Rows are points. The last column is the point's height on a tilted bowl or saddle (a function of degree 2), plus a little noise. Along how many of its main directions does it bend up, bend down or stay straight?

Points, 12 rows:
33 -36 12
60 2 20
25 -30 8
0 56 24
-16 67 47
49 -23 19
-68 -11 93
-48 -45 43
10 9 8
13 7 7
-3 -26 10
23 1 5
Directions: 1 up, 0 down, 1 straight

Points, 15 rows:
-8 -23 -15 1
31 37 19 6
39 -55 50 24
-11 48 -14 34
5 -19 23 -10
-13 50 -90 108
47 -74 7 40
19 -41 48 4
-6 -27 -22 2
3 45 -43 53
18 4 8 -9
23 -28 50 -6
1 9 -13 2
31 -4 10 -6
-34 51 55 7
Directions: 2 up, 0 down, 1 straight

Points (26 x 5):
44 41 56 37 41
25 -11 37 -54 -22
55 -28 20 58 17
9 -37 -15 -21 -21
-10 -55 53 -6 -60
11 -24 -10 25 -6
48 64 -11 7 29
-7 -10 -66 40 -44
12 46 -28 2 6
-50 -12 14 -32 -46
15 13 -5 -14 9
8 -54 -29 -31 -37
-62 46 22 4 -43
18 -23 -24 35 -5
23 3 -14 12 12
-21 -7 46 -36 -35
-45 39 -16 -3 -32
19 -15 12 15 6
36 -24 34 54 12
42 48 30 59 52
23 -14 -68 -40 -26
45 -66 46 -22 -58
-19 -16 -44 -73 -35
8 2 -6 55 9
-24 10 -4 -59 -22
-44 -64 -4 -10 -74
Directions: 0 up, 3 down, 1 straight

Points (44 x 7):
9 -18 -36 82 38 -35 -60
-27 -23 61 3 11 -23 6
-14 -2 67 53 0 21 -21
-1 -1 19 14 -15 64 -27
-6 -35 30 -4 -77 17 -39
4 7 31 -45 -26 27 -17
27 -12 11 -22 14 2 -6
-12 -21 0 19 -20 3 -15
17 50 14 76 19 6 -54
-3 17 6 36 -28 45 -4
-31 25 29 19 26 32 -11
-25 -7 -71 -22 -31 -12 8
12 9 -19 -42 -35 6 -1
-71 -1 -7 27 16 19 -18
64 -16 -19 -26 86 39 19
59 -53 18 36 2 17 -70
-6 -33 32 54 7 -30 -33
-12 -2 -43 28 -10 21 -1
11 23 0 28 -42 -45 -22
-52 23 -57 71 6 -44 -35
-55 -25 -59 18 23 52 -53
77 -15 -29 37 18 -21 -26
18 41 -15 12 26 0 4
-18 12 1 -11 36 41 -12
36 -16 -8 -29 -22 83 -53
22 39 3 -76 -3 6 -5
-50 -62 -43 -38 -33 -30 -65
-11 -2 -80 29 -41 1 21
7 -43 -3 -31 0 -45 -16
-3 23 -11 -42 -16 34 6
55 3 -38 31 -12 28 -13
-119 -19 -11 11 61 59 -108
-62 34 -25 21 9 3 4
74 -75 -9 -18 -29 -4 -79
36 5 -17 -68 -8 -3 -2
25 30 15 13 -34 76 -21
-30 -22 -8 1 -16 18 -13
-36 -72 17 -40 -12 24 -60
-30 -2 -13 2 3 -38 -6
-27 32 7 -51 52 -31 2
1 -6 3 -10 -9 48 -18
-35 -13 4 -18 31 -46 -2
-50 55 0 46 -15 2 19
-101 24 -47 25 10 23 -16
Directions: 2 up, 4 down, 0 straight

Points, 77 rows:
-20 3 25 -18 -20 23 -29 -26 7
22 32 -5 32 18 13 -34 6 18
44 3 -7 -5 -15 -89 -57 19 69
74 68 -3 36 -21 44 25 -18 39
0 -45 -50 27 -51 54 32 -2 35
-13 31 69 -44 -5 -6 -71 -13 45
12 -23 -22 -33 5 -38 46 -8 27
8 22 11 39 53 103 -79 62 64
12 -16 45 25 49 -26 -36 2 39
-16 -3 10 -26 -14 -47 -2 1 21
-12 -26 32 16 -10 -68 -58 25 47
55 49 -5 27 -8 -6 -30 16 36
17 112 -57 0 -39 9 3 -87 1
9 34 -10 -11 54 34 10 19 15
-27 -54 8 -2 15 -52 11 20 34
18 23 -2 -66 -40 -17 -6 10 32
1 -18 58 -5 -34 -100 57 42 88
-5 38 -48 -2 -9 83 -12 -32 6
11 21 56 -8 9 11 11 1 23
4 -73 -4 -16 20 -26 21 -11 32
28 -10 22 -1 -18 17 60 18 31
15 14 48 18 -30 0 55 15 31
5 -40 -84 -8 -28 85 -6 -5 44
24 -10 -46 -38 -53 -12 29 -6 31
20 -24 33 -17 -23 20 6 -9 20
21 18 25 46 -5 24 -16 -1 20
-23 14 -77 -40 47 -11 -23 36 30
21 6 41 7 -28 53 21 7 25
15 4 -6 -16 43 24 -11 10 16
-39 -28 -72 -6 7 27 -17 -8 12
23 -30 53 41 11 26 8 -7 32
-24 -56 27 81 3 4 13 -69 42
37 -68 -8 -29 -38 4 -43 -44 41
13 -18 64 22 -24 -21 -33 -31 36
-7 37 25 -7 29 -10 48 -25 11
49 22 20 -19 -55 40 16 -12 34
-3 72 8 -43 -43 19 18 -7 7
-15 7 46 -38 25 13 2 -42 19
7 1 -8 27 2 -31 58 -50 14
-28 -47 -32 -31 53 11 19 -30 21
35 -11 -13 -38 -48 -37 34 -5 40
17 -2 -9 -14 23 7 17 37 21
26 0 -25 -6 12 18 -12 48 26
-40 7 14 -55 26 -28 -19 22 29
-47 10 52 -31 15 6 1 10 20
-38 -98 48 -20 24 5 -34 41 35
-12 -13 4 11 9 9 -6 -59 8
10 66 -21 -42 14 -11 5 -9 10
11 8 17 22 -38 30 -18 40 24
-12 24 -1 10 -4 113 38 32 27
47 54 29 -89 10 21 -91 -18 73
-51 12 -77 -28 -82 -33 -66 -12 43
40 0 42 -19 -9 -36 17 66 63
5 -72 -68 -2 -7 -55 0 45 61
-15 -14 32 -20 22 -16 17 -5 18
-34 5 16 -33 1 27 75 -23 8
-16 -65 64 14 -25 -33 -2 -10 40
38 -42 -38 33 -1 19 21 -7 33
23 -53 -15 59 22 -62 -17 -10 51
-15 -2 -52 -13 22 -1 8 44 16
54 -3 -20 -2 -3 -49 -19 -39 39
37 -33 38 -26 69 11 -24 -40 41
-8 26 20 -2 42 60 23 -12 10
7 -9 25 36 -49 -3 -71 -12 32
-36 -7 25 39 -13 -11 29 66 29
-26 2 0 14 -9 2 -19 54 14
-34 68 -18 4 14 -21 -32 55 20
17 44 -28 -51 -28 -21 -24 -10 23
34 -97 -31 5 -38 -58 -3 11 70
63 22 -5 26 -9 34 18 12 36
-58 -37 -96 11 45 45 -15 -15 31
61 30 -8 7 -15 8 -71 -67 47
-13 29 29 -14 -6 49 -40 54 24
4 3 20 60 0 -34 15 13 27
-16 92 1 -15 -41 -32 14 44 19
-29 -27 -45 47 -22 -14 -43 -16 20
-48 64 -11 17 45 -29 39 -5 4
Directions: 7 up, 0 down, 1 straight

Points, 74 rows:
9 -40 47 -89 -5 -27 13 5 -25
-3 18 -4 1 23 42 -14 52 -1
37 30 22 -2 -60 -16 32 25 -15
-87 25 29 10 40 -46 39 25 -91
-18 4 -6 7 37 -43 39 13 -56
-66 28 54 44 -29 -37 -80 15 -33
-15 -31 56 2 4 33 29 -5 -17
24 13 -48 66 29 -38 41 26 -45
15 3 3 23 19 4 55 7 -30
-2 33 19 13 27 -17 -22 -29 -16
49 44 -49 -1 12 -76 20 44 -47
-5 -1 46 45 -33 -16 53 13 -37
12 42 -37 -77 24 41 -35 76 -5
-9 34 -30 40 24 -17 20 -56 -49
-15 -68 40 31 -9 -24 -14 -16 -28
-17 -7 7 27 29 26 -27 41 -9
-44 36 5 -11 -31 51 -38 -36 1
-57 29 17 -33 -14 -4 -25 -9 -6
-84 53 4 41 -51 -12 48 -97 -107
-96 -59 -22 71 -4 -33 -24 53 -58
-14 -39 -16 74 55 -15 -1 83 -68
27 -10 3 -16 8 28 17 23 -7
51 -34 69 13 -39 -20 -2 25 -16
6 0 -31 -4 15 -42 -71 20 -14
-47 5 8 -50 -60 10 8 -24 -17
51 71 47 -26 -1 4 -8 -44 3
-20 24 55 -18 -8 -34 -33 -23 -14
31 9 7 40 65 7 23 -54 -39
-14 -30 -15 -32 49 -74 -41 -37 -71
8 -10 4 28 21 14 28 -65 -40
53 27 -15 -80 24 21 6 22 -13
11 1 29 -8 -17 -64 -31 56 -22
-59 7 10 13 -34 -43 -10 -47 -47
-59 7 -14 47 23 1 -9 34 -33
-35 45 5 -70 33 17 -26 -5 -4
67 -12 -7 -8 -46 -15 -36 19 0
42 28 -41 13 30 25 -5 5 -7
-4 -8 1 -93 -33 67 23 46 -11
-12 35 32 -28 31 5 2 12 -8
-11 15 -5 21 -66 36 14 -44 -28
2 -25 9 -53 -10 -30 28 9 -28
24 25 -19 -16 3 -41 -17 -23 -18
-7 9 -8 -26 -27 -58 27 1 -37
27 55 53 20 34 22 1 16 -1
-26 -33 -17 43 29 -13 -3 6 -33
-2 -6 -3 -11 -26 -48 -2 3 -20
24 6 -8 -58 1 49 -2 -69 -28
-24 -15 -16 45 -24 5 1 21 -12
34 -21 -3 26 -19 -57 39 29 -32
-24 -57 -81 -37 23 -8 26 48 -62
126 -91 4 -17 -11 11 -3 3 -34
19 -27 -31 23 -15 9 77 -10 -42
1 -64 -27 70 40 -12 -34 78 -49
-4 17 -30 -14 62 -34 -10 34 -50
60 -5 15 7 9 14 -11 9 4
64 65 -17 -77 -3 -20 7 -23 -19
40 28 -37 40 10 42 -15 0 1
-35 -23 -20 -8 22 -36 -53 1 -29
-31 -45 38 -44 63 24 40 -24 -42
25 16 72 51 -16 31 -39 7 -5
17 19 -6 8 -9 17 -33 -25 4
-46 -9 51 -32 -32 26 47 -25 -31
32 -3 5 18 -15 -34 -10 31 -7
10 -2 -13 -1 41 -21 45 -57 -58
40 -76 23 32 44 14 -19 -6 -21
3 -51 58 9 -29 -20 -38 -40 -25
40 3 -12 45 1 -52 18 34 -24
-12 25 4 40 43 -39 44 17 -60
-3 25 28 9 22 2 -37 -16 -1
-8 25 28 -48 6 26 9 -27 -7
-14 16 2 46 22 -30 -40 15 -20
10 -54 -11 6 -5 48 -15 -26 -15
-45 -86 15 15 -41 16 29 -12 -31
20 48 20 31 3 -74 -81 -7 -19
Directions: 0 up, 5 down, 3 straight

Points, 71 rows:
-16 -63 75 -9 5 -22 -13 13 2
20 19 10 14 8 -59 37 -10 8
64 67 12 -6 -33 -9 4 5 -62
-10 35 61 1 -17 17 74 -52 -51
-85 -3 -1 -38 -24 50 11 -15 -55
-36 48 -4 2 26 -9 -13 18 -13
77 8 68 60 25 15 51 -8 -62
-52 44 35 1 11 -7 -6 22 -15
-10 13 -35 41 32 69 -22 37 -34
-32 2 -15 43 -4 19 5 -41 -19
-18 -12 -21 -12 -50 -28 7 -11 9
-45 29 68 9 -16 7 -8 12 -22
24 -37 -21 -45 -22 21 -22 15 -8
2 -18 -69 -87 -52 -49 -10 -1 -11
25 26 13 3 14 -40 15 11 2
53 -16 -52 -5 -20 12 40 -8 -30
-17 -7 -4 -40 25 10 -4 83 -4
22 56 29 23 -17 -58 3 -58 -37
27 24 -14 -31 32 -15 29 65 -9
-21 39 -36 -33 20 -8 29 -16 -29
10 38 -23 27 14 39 -5 -5 -40
-22 16 -13 25 -19 -1 0 35 11
59 11 27 -13 15 -11 55 -5 -25
-28 -60 7 -27 -48 56 -32 16 -38
2 13 -78 -11 5 8 -44 -11 -37
-43 60 54 52 -20 73 -28 -12 -86
-24 35 -10 38 15 -12 -7 -20 -10
-55 -28 8 -39 20 -15 -52 49 -15
-19 35 -87 -25 18 21 17 31 -19
35 13 23 106 2 13 8 13 -29
33 65 -10 21 47 -19 7 68 -32
-27 -16 49 -81 -50 -53 19 -13 0
-37 52 6 -21 -28 -10 -10 14 -28
26 -5 8 -71 -14 -3 49 7 -12
-6 24 -98 6 26 63 -40 -5 -58
-63 5 -11 -8 39 5 -27 -68 -63
-23 -1 53 -10 -73 -52 22 -8 17
-44 -34 77 -29 -26 -25 -34 20 -14
37 -30 19 33 27 41 -51 -37 -79
62 -41 -20 -22 59 -33 -2 24 -15
-17 -31 -29 -37 -3 -47 -1 7 22
8 -31 26 -4 -34 -21 93 23 13
-65 -16 55 -13 4 -61 -43 -41 -35
60 -11 -39 7 -7 -12 60 22 -17
32 -15 8 -44 14 -2 -15 55 -4
8 11 -28 -51 6 -40 5 -45 -29
-52 -9 -7 60 29 14 -31 -11 -13
68 -33 -52 6 -10 -4 43 -43 -52
22 -15 -1 -47 28 15 -44 11 -30
19 -21 -24 -30 18 46 -38 -46 -66
-27 23 6 -38 -20 -15 -88 14 -68
49 48 50 -54 4 -23 -39 50 -63
9 3 -1 26 -25 3 -1 -5 -4
39 -16 26 -12 15 -34 5 -13 1
-22 32 1 47 0 -56 38 -37 2
0 9 78 -4 28 -8 39 -23 -22
-25 -4 -7 -43 -3 83 -15 -33 -85
-14 -41 23 40 2 9 -35 30 -6
24 54 -35 10 -2 27 25 63 -34
-17 15 -20 51 -23 -57 101 13 6
54 -18 92 34 -35 -16 42 -54 -12
-34 13 51 51 30 15 36 -32 -19
-4 -3 18 -24 -22 9 -65 -49 -66
-8 -61 29 49 15 1 -22 -5 -12
-25 -33 28 -4 -22 20 -21 37 -4
32 -10 91 -12 -19 -12 -27 0 -24
3 -31 -23 -7 -58 7 13 44 9
-43 -79 -25 19 -4 -27 7 -30 3
-8 -6 33 22 -6 -20 -49 -56 -40
-52 21 -27 -25 41 -26 -16 1 -16
20 -59 -33 -24 7 -14 -69 28 -11
Directions: 0 up, 6 down, 2 straight

Points, 69 rows:
-51 -57 63 51 -71 7 65 -9 57
13 8 -10 45 49 -25 -47 -17 25
-41 -8 -20 11 -5 -16 30 -21 14
9 20 16 -15 42 -36 35 -62 1
-15 -3 76 1 -17 40 -7 -27 17
9 -29 25 24 -7 -31 32 17 -19
4 30 24 17 -36 -33 1 -41 -5
-62 -6 -54 5 39 18 -11 -8 52
14 -15 -75 67 -26 59 -23 52 40
13 39 25 -56 8 -5 22 45 17
29 -5 -69 -26 -29 34 -15 32 40
-11 60 1 38 -20 6 42 53 -19
-16 35 -30 -6 -19 12 -40 -35 28
-30 -58 -4 -74 44 14 -22 -11 77
13 9 11 0 -5 -22 83 -43 -3
17 -44 -3 -44 -28 4 1 -25 16
-44 -4 -22 42 19 -18 -33 25 40
-60 -9 2 -3 -31 29 10 -9 26
58 41 -7 -60 26 -15 15 13 20
-1 -6 -10 -23 56 -77 -12 26 27
-13 39 45 -6 36 20 -32 11 13
63 -35 -16 -2 -54 -8 6 -14 -14
11 72 37 -61 54 -19 -21 6 37
-35 -38 -85 40 -59 7 1 2 52
11 59 59 1 29 -27 -31 -4 19
-79 14 -7 20 -2 -12 8 46 27
-2 18 -11 -13 -29 -24 43 -41 2
-14 0 -14 3 -46 14 18 16 3
-6 18 -38 -19 31 31 25 34 6
-8 -82 20 31 13 -42 13 -31 -6
-46 28 -19 -25 79 -11 40 12 42
31 41 -23 22 -32 -27 -96 -11 48
-75 -15 10 -66 1 7 76 5 69
1 -2 -23 34 0 37 -39 -2 23
25 -8 -7 -4 65 37 25 9 14
-47 -10 -29 0 13 2 7 -14 28
37 39 37 4 -42 -31 55 -3 -10
82 -45 26 51 19 -53 6 18 -53
1 -13 3 -45 -61 73 79 27 39
-12 15 55 32 36 67 -1 5 2
-30 6 32 -33 17 -6 11 -37 20
-50 9 9 -12 74 -27 -38 -69 67
4 -28 -12 1 20 26 44 14 3
-46 -5 10 -24 61 6 -21 -78 55
16 66 12 -13 -13 -21 -27 21 13
4 -20 42 8 -13 25 3 -27 4
16 -61 26 13 30 23 -53 108 86
6 -39 -30 -59 92 -39 -31 -14 63
-5 -11 -6 -12 -24 9 44 -62 15
52 29 -23 -27 -91 11 23 -16 24
-17 51 46 38 -2 5 -31 26 15
-75 38 -10 -19 20 5 54 51 10
11 -11 -14 4 27 -34 3 -23 -9
-20 -23 95 12 22 1 52 8 30
-42 -9 60 -4 33 -28 -33 14 47
-24 -8 -17 59 31 4 -19 19 24
-7 63 67 -15 -57 -4 41 -17 21
-54 -7 -80 6 -26 18 -6 -42 67
-16 41 11 37 0 -27 -16 -122 42
-64 -66 23 47 -28 37 28 1 52
-35 95 -60 57 55 -35 47 14 43
-21 -49 -59 -12 7 1 18 33 37
26 8 -7 25 19 -2 12 0 -11
-49 0 10 -25 -22 2 -18 9 30
31 1 -3 -5 7 -16 -21 63 13
-32 1 -6 3 40 -34 3 -18 21
11 -41 21 -39 42 36 -39 8 42
28 -1 39 -21 -6 -40 -7 -16 -19
-36 -27 26 1 31 8 12 24 22
Directions: 6 up, 1 down, 1 straight

Points, 75 rows:
28 66 -22 -35 -28 24 27 21 37
50 -56 28 12 -2 -124 45 16 32
-20 -43 -33 22 -16 -8 89 -14 29
-23 11 4 -40 4 -26 -27 29 3
45 51 -32 -6 10 -59 -10 53 37
-4 -2 11 17 -12 14 -5 27 3
48 -5 -61 36 -29 44 -20 56 56
33 -4 -47 0 59 14 38 15 27
17 -10 4 -63 -13 7 -36 -13 29
-9 -18 -50 -15 -83 73 8 -64 83
-8 -16 -28 23 37 46 -69 67 59
-49 43 47 -56 12 17 6 -3 9
18 89 27 -13 -55 -15 42 -26 42
27 -31 -18 -6 -51 51 18 47 21
45 -37 -59 29 20 -35 33 5 32
-16 -54 2 67 21 8 -32 -32 50
9 -5 -35 31 -18 3 -49 -49 47
34 -20 -1 8 -7 -28 -11 27 6
-9 -11 -16 -44 -39 -24 -52 -10 38
38 -28 33 4 28 -78 -8 -33 17
1 -9 7 34 54 35 -18 -33 31
8 -58 -22 46 23 18 49 37 28
-44 -15 45 1 -87 7 -8 -1 39
-27 -43 -13 15 68 -44 -10 -9 27
-47 7 -45 -11 4 -8 -5 14 20
14 -21 -37 -10 16 -20 29 -22 13
-34 9 -52 -54 4 -14 2 10 25
27 84 -3 42 11 27 24 51 42
33 35 -17 13 5 62 20 4 20
27 -39 -1 -31 81 29 29 -66 37
29 33 67 35 -2 18 -58 41 36
-1 46 7 -30 -83 11 69 14 47
-26 57 -37 -3 -5 -3 -40 9 46
-73 64 -5 43 -15 -12 -11 10 46
4 13 -15 -33 6 0 33 33 5
-31 -4 -8 7 -1 41 -54 -1 35
-12 -22 91 43 18 10 77 21 17
2 -66 25 92 0 -16 -36 18 54
39 -26 43 6 27 33 -32 24 28
-1 -21 72 -12 -7 -10 19 -57 21
-21 15 -6 69 76 -14 67 39 57
-58 -9 31 23 20 5 -20 -16 15
50 -4 -36 44 20 -14 -2 23 26
15 -48 -35 -27 -30 25 14 33 13
90 -21 6 -92 -44 34 5 -51 73
75 -39 2 -25 -5 -16 3 40 25
33 -39 -14 -5 23 23 37 12 6
-39 4 57 -37 -52 -21 11 -3 11
18 -18 -43 13 -15 -11 -9 10 17
-21 -14 -30 41 46 -50 -30 35 32
17 -8 37 14 52 26 5 -32 19
-16 26 -29 -30 18 -20 -4 9 15
-27 15 16 27 -30 13 -24 19 18
-10 -9 -4 -15 -24 -26 51 -4 5
2 30 -36 -12 5 -12 24 8 17
2 37 -2 -65 67 -11 -29 -47 50
-19 -27 -1 -58 -11 1 42 17 -1
-6 36 0 9 -23 24 50 -25 18
-3 -45 22 15 17 -54 33 -16 7
18 -25 36 -40 14 -20 -16 -26 15
29 56 73 17 27 85 -16 51 55
-30 -60 -26 37 -16 -9 12 -5 25
-20 16 15 22 8 4 9 35 -1
-47 31 30 -45 -5 48 74 0 9
-54 9 67 -44 -8 56 3 -13 15
-34 2 -1 4 36 -15 -20 8 6
62 -35 -41 -2 -29 53 -30 2 37
20 62 -47 41 23 -48 3 8 40
24 -44 36 59 -18 19 -37 -20 42
-56 -22 -12 48 36 62 -79 -27 91
26 -56 -18 -22 -16 27 32 21 7
-41 -28 5 50 46 -39 23 -46 34
-48 -8 23 -55 50 -6 4 69 -9
17 -37 19 -35 3 3 4 11 2
-74 46 -4 -6 4 -6 -45 -56 66
Directions: 6 up, 0 down, 2 straight
